Each row is a point. Before rounding, the points of a table are all equally far from one centre. They may lie mostly on one side of it. Where is the centre, to within rounding?

Points:
[[ 2.8 -1.9]
 [ 4.0 -1.7]
 [ 3.4 -1.8]
 [ 2.6 -1.8]
 [ 4.0 -1.7]
 [ 4.1  3.4]
 [ 0.6 -0.5]]
Centre: [2.9 0.9]

Points:
[[ 5.0 -1.5 -0.8 -0.6 -1.3 -1.2 -0.9  0.6 -4.1]
 [ 5.3  0.0 -1.7 -2.4  5.2 -0.5  0.1  1.4 -2.6]
 [ 3.9  2.2 -0.9 -2.3  4.3 -1.8 -3.8  1.5 -2.6]
 [ 4.9  1.8 -1.8 -2.8  3.9 -4.4 -1.6  1.2 -0.4]
 [ 5.7  1.3 -3.3 -2.8  0.1 -2.1 -0.4  1.6 -1.6]
 [ 4.9 -1.5 -0.2 -0.7  4.2 -3.1  2.0  0.1 -4.1]
 [ 4.0 -2.0  1.0 -3.5  2.2 -5.2  0.9  0.1 -2.2]
 [ 4.1  0.6 -2.4 -1.0  2.3 -2.3 -5.0  0.1 -1.2]
 [ 5.5 -1.4 -2.4 -2.1  2.6 -1.4 -2.9  0.1 -1.6]
 [ 4.6  0.1 -1.9 -2.2  2.6 -3.7 -2.5  1.0 -4.4]
 [ 4.3 -1.5 -3.8 -0.6  0.3 -3.1 -1.4  1.0 -3.8]
 [ 6.0 -0.6  0.1 -0.5  3.8 -2.9 -0.8  1.6 -2.3]]
Centre: [ 0.7  0.7 -0.8 -0.9  1.7 -1.6  0.2 -0.4 -1.3]

Points:
[[-4.4 -2.2 -3.2 -1.0 -0.8  5.5  0.8 -3.2 -2.0 -1.1 -3.5 -2.3  2.0 -0.5
  -4.7 -2.8  0.8  3.0]
 [-3.8 -2.2 -3.8 -0.8 -3.0  4.6  1.8 -2.5 -1.8 -1.1 -3.3  0.1  2.9 -3.0
  -5.1 -1.0 -0.4  2.2]
 [ 1.4 -0.1 -4.0 -1.0 -6.2  1.6 -1.8 -1.7  1.2  3.1 -2.2  1.9 -0.2 -0.7
  -6.7  2.7  2.6  0.2]
 [-5.8  0.3 -0.2 -0.2 -1.3  2.6 -0.3 -1.2  0.9 -3.1 -4.4 -0.8  4.0 -0.3
  -6.4 -1.8  1.1  2.7]
 [-4.4 -2.3 -4.1 -1.8 -2.1  1.3  1.8 -2.6 -2.1  0.1 -5.1  0.5  3.3 -0.1
  -1.1 -4.3 -0.2  1.4]
 [-0.7 -1.7 -2.1 -1.3 -4.9  1.7  1.7 -1.5  2.0 -0.6 -3.3  3.1  1.8  0.3
  -4.2  6.3  1.0  4.1]
 [-2.8 -0.4 -3.8 -1.4 -1.2  3.3  1.4 -2.9 -3.8 -2.6 -1.3  0.3  3.7  0.2
  -4.7  1.2 -0.4  1.1]
 [-2.7 -0.1 -1.5  0.4 -3.9  2.0  0.0 -2.6  0.0 -3.3 -3.1 -0.2  4.5 -4.1
  -4.3  0.0  1.6  4.3]
 [-0.7  0.1 -1.6 -0.2  0.7  4.6  2.2 -2.3  0.7  2.5 -5.1 -0.4  1.0  1.2
  -4.4 -1.8  5.2  5.4]
 [-4.5 -5.1  0.0 -0.1 -2.4  4.2  1.4 -1.0 -0.4 -1.3 -6.7  2.9  1.3  3.1
  -4.2  0.4 -0.7  0.5]
 [-4.4  0.7  1.7 -2.4 -4.2  2.2 -0.4 -5.1 -2.5  0.8 -5.6 -0.8  0.9 -1.1
  -4.5  1.1 -0.5  4.2]
 [-2.9 -2.1 -2.9 -2.0 -1.5  2.9 -0.5 -3.6 -1.0 -1.4 -1.6  0.9  2.5  4.0
  -5.0 -1.4  1.7  2.5]
 [-1.7  0.2 -5.4 -2.0 -4.1  4.7 -0.6 -3.0 -0.6 -2.0 -2.1  1.9  2.7  1.0
  -2.9 -1.8  3.5  0.2]
 [ 0.1  0.1 -2.0 -1.4  0.0  6.1 -0.5 -2.9 -2.3 -1.9 -2.4 -0.6  2.1 -3.5
  -5.3  0.1  2.4  1.8]
 [-5.8 -2.3 -4.0  1.0 -3.5  3.6  1.9 -4.6 -1.6  0.3 -3.0 -1.5  0.7  0.1
  -3.8  2.9  3.1  3.7]
 [-1.4 -2.5 -4.3 -2.1 -1.9  5.3  0.8 -1.2 -1.3 -0.8 -2.6 -0.3  2.5 -0.4
  -5.2 -3.0  1.4  2.9]
 [ 0.3  0.4  0.0 -2.2  0.1  3.5  2.3 -1.6  2.4  2.3 -2.3  1.2  3.6 -0.6
  -5.1 -2.1  0.7  4.5]
 [ 1.0  0.5 -4.3 -0.6 -0.4  1.2  0.5 -3.7 -1.4 -1.3 -2.9 -0.7  5.8  1.5
  -2.8 -2.0  0.6  1.5]
 [-3.6 -2.3 -3.1 -0.4  0.3  3.0  0.1 -2.2 -1.4 -0.3 -0.4 -2.6  5.8 -1.8
  -2.2  0.9  3.0  0.7]
 [-2.7 -1.9 -2.1 -0.9  2.5  1.9 -1.9 -1.6 -2.8 -0.6 -1.2 -1.8  3.1 -0.9
  -3.1 -3.1  2.4  2.4]
 [ 0.1 -0.9 -3.0  0.9 -3.2  4.8  3.0 -1.0 -1.9 -1.4 -3.0 -1.5  3.5 -1.5
  -4.8 -3.2  2.4  3.6]]
Centre: [-1.2  0.4 -0.6  1.1 -2.3  1.7  0.3  0.1  1.1  0.2 -3.4 -1.7 -1.4  0.4
 -0.6  0.9  0.3  0.2]
